Each row is a point. Each table stands for the endless flat space through its points: a line for two points, a plane for three, and so on. Write the one point that lies in both, or say that there is none.
(in the rows, 128 means zero)

First:
[[167 145 129]
 [146 151 144]]
Second, 2 rows:
[[161 161 149]
 [165 167 154]]
They share: [153 149 139]

First:
[[147 146 153 156 116 134]
 [148 150 149 150 107 139]
 [115 150 149 126 110 142]]
Second, 2 rows:
[[119 154 152 139 117 131]
 [159 134 157 149 112 141]]
They share: no point

First, 5 rows:
[[121 150  68 148 115 136 148 155 126 166 175]
 [122 116  78 186 136 148 147 160 114 162 153]
 [130 120 106 150 128 116 143 136 146 142 153]
 [159 108  88 152 119 106 156 153 150 152 137]
 [115 122 101 169 140 133 136 137 130 148 162]]
Second, 3 rows:
[[110 121 103 133 108 138 141 139 147 153 126]
 [139 120 104 166 118 134 178 168 119 132 155]
 [116 121 102 141 111 136 149 146 141 147 134]]
They share: [122 121 101 149 114 134 157 153 135 141 142]

First:
[[122 137 103  92 153 155 125 136 170  78 160 122 129 147]
 [123 144 110  96 152 148 115 138 161  87 146 118 134 148]
 [125 158 136 104 162 134  77 130 140 126  97 119 141 168]]
Second, 2 rows:
[[139 172 103  97 167 129  99 148 172  79 140  99 117 143]
 [129 158 115  99 159 137  99 140 158  95 130 111 131 151]]
They share: [124 151 121 100 155 141  99 136 151 103 125 117 138 155]

First, 4 rows:
[[122 113 166 131 162 150 145 142 113 109 137 113  87 142  90 105 108 110
  147 111]
 [112 115 156 133 158 162 147 142  97 127 157  91 105 140  76 105 102  92
  167 113]
 [151 118 171  97 140 135 144 142 142 103 127 133  75 158 127 126 129 158
  122 119]
 [139 121 149 101 114 180 161 157  92 156 198  60 127 142 103 122 126 121
  171 133]]
Second, 5 rows:
[[127 125 165 120 108 152 149 102 148 105 132 106  74 128  86 169  95 127
  143 104]
 [129 148 158  89 165 106 131 179  69 170 136  74  93 118 130 129  79  96
  183 123]
 [130 123 147 102 170 157 141 157 102 139 158 105 119 185 107  93 137 141
  168 130]
 [133  91 157 108 110 179 156  95 166  85 162 134 100 178  70 132 128 128
  116 107]
 [132  94 158  95 113 156 149 113 148 102 164 124  98 160  80 133 110 101
  119 107]]
They share: [129 121 155 104 142 149 143 137 119 127 150 105 100 157  99 125 114 124
 154 118]

First (2 x 24):
[[132 157 105 140 138 149 124 135 130 127 170 116 123 124 153 140 143 109
   95 111 157 127 145  87]
 [133 158 101 146 136 151 128 142 132 120 178 120 123 119 153 148 138 113
   90 114 163 128 145  81]]
Second, 6 rows:
[[145 113 114 105 128 131  84 133 102  83 148 133 167 166 136  85 133 140
  129  78 154  88 133  73]
 [102 169 130 145 125 149 141 137 150 166 132 120 122 125 198 135 186  80
   71 121 173 174 145 102]
 [116 159 117 122 128 108 124 103 153 138 153 100 119 135 148 114 185  97
   97 105 155 113 147 106]
 [141 160  94 125 171 146 114 103 132 153 173  83  97 127 131 137 148  99
  119 111 117 116 152 116]
 [ 98 174 142 141 102 130 143 127 144 152 135 122 136 128 191 123 183  85
   73 108 182 154 138  95]
 [134 169 109 129 152 145 123 103 121 148 175  88 113 127 141 136 136 103
  119 101 126 121 140 110]]
They share: [130 155 113 128 142 145 116 121 126 141 154 108 123 134 153 124 153 101
 105 105 145 125 145  99]

First:
[[112 134 108 102 138 111 113 146 140 127 117 150  89 136  96 133  86  85
  111 110 150 160 146 110]
 [133  74 159 108 153 105  89 137  77 127  99 156 125 106  99 148 110 139
  105 122 144 133 125  89]
 [127  62 173 112 167 101  85 131  67 119 111 160 133 102 113 134 114 151
  109 134 128 131 135 103]]
Second, 5 rows:
[[116  75 152 114 133 120  87 132 103 141 100 144 106 152 105 148 104  88
  106 124 134 151 134 105]
 [ 95 115 152 115 148 117 144 116 120 141 141 162  73 109  72 153  88 122
  104 127 162 160 124  93]
 [150 112 132  99 150 126  90 137 111 114 113 187 119 100 119 146  98 126
  115 132 140 165 112  79]
 [112  90 168 120 127 149 119 103 120 153 128 176  76 135  91 174  94  96
  104 144 148 182  98  76]
 [154 113 130  99 134  93  78 154  98 102  93 179 105 111 103 108 110 140
   91 116 140 146 144  92]]
They share: [121 101 137 106 149 107 100 140 106 125 111 154 109 120 101 137  99 115
 109 119 143 146 138 103]

First:
[[147 140 136 168 195 115 158 171 130  92 127 180 122  98 126 168 101  66
  120  91  87 131 115 126]
 [ 98 120 129 151 150 132 133 138 142 111 122 149  84 134 123 141 112 125
  144  87 125 147 102 113]
 [ 86  72 112 149 112 125 129 132 152 103 128  88 101 118  97 152 161 102
  113 120 120 138 113 101]
 [ 59  89 118 110 102 155 101 125 139 107 134  85  83 141 101 132 158 133
  115 122 149 133  96 102]
 [109 140 139 131 152 142 118 159 115 100 129 153  96 130 148 147 113 139
  129  97 144 149 105 110]
 [102 108 122 143 134 131 123 145 127 106 127 121 108 123 135 149 140 128
  124 110 141 150 113 105]]
Second, 3 rows:
[[121 100 129 120 177 151 139 181 135 101 121 140 122 146 116 134 150  93
  125 124 120 154  92 129]
 [126 103 136 133 181 161 137 169 119  98 130 126 104 134 120 134 149  97
  135 127 114 152  83 114]
 [122 119 144 157 173 165 129 137  99  94 146 110  72 106 124 142 133 105
  143 119 106 136  79  90]]
They share: [104 122 129 136 155 138 129 149 132 100 131 140 102 121 115 148 124  99
 119 104 118 130 103 117]

First:
[[156 102 115 114 137  93 139 106 123 155 154 106  89 163  96 105 147 153
  163  95 129 148 129 108]
 [176 106 115  82 145  77 159  94 151 147 146 106  97 151  96 133 135 149
  175  71 145 156 157 100]
 [126 104 123 122 109 121 125 144 141 163 134 110  97 149 120  87 125 143
  145 139 137 136  87 140]]
Second:
[[158  80  93  96 130 100 149 132 159 166 130 147  77 119  97  90  98 142
  157 119 147 129 117 130]
 [173  72 115 110 138  95 118 157 130 181 128 135  92 129  93  97 108 130
  157 121 177 153 117 105]
 [169  76 131  86 145  81 144 154 147 167 122 157  77 119  74  92  91 115
  163 105 197 132 117 122]
 [126 136 167  68 116 103 172 120 169 132 132  92 106 163 112 128 127 136
  165  84 153 131 121 146]
 [145 117 115 124 120  91 120 114 155 149 137 100 108 147 124 103 138 136
  152 127 150 157  98 123]]
They share: [146 106 121 100 121 104 141 127 154 156 134 109 100 145 114 109 123 143
 157 113 145 144 115 127]
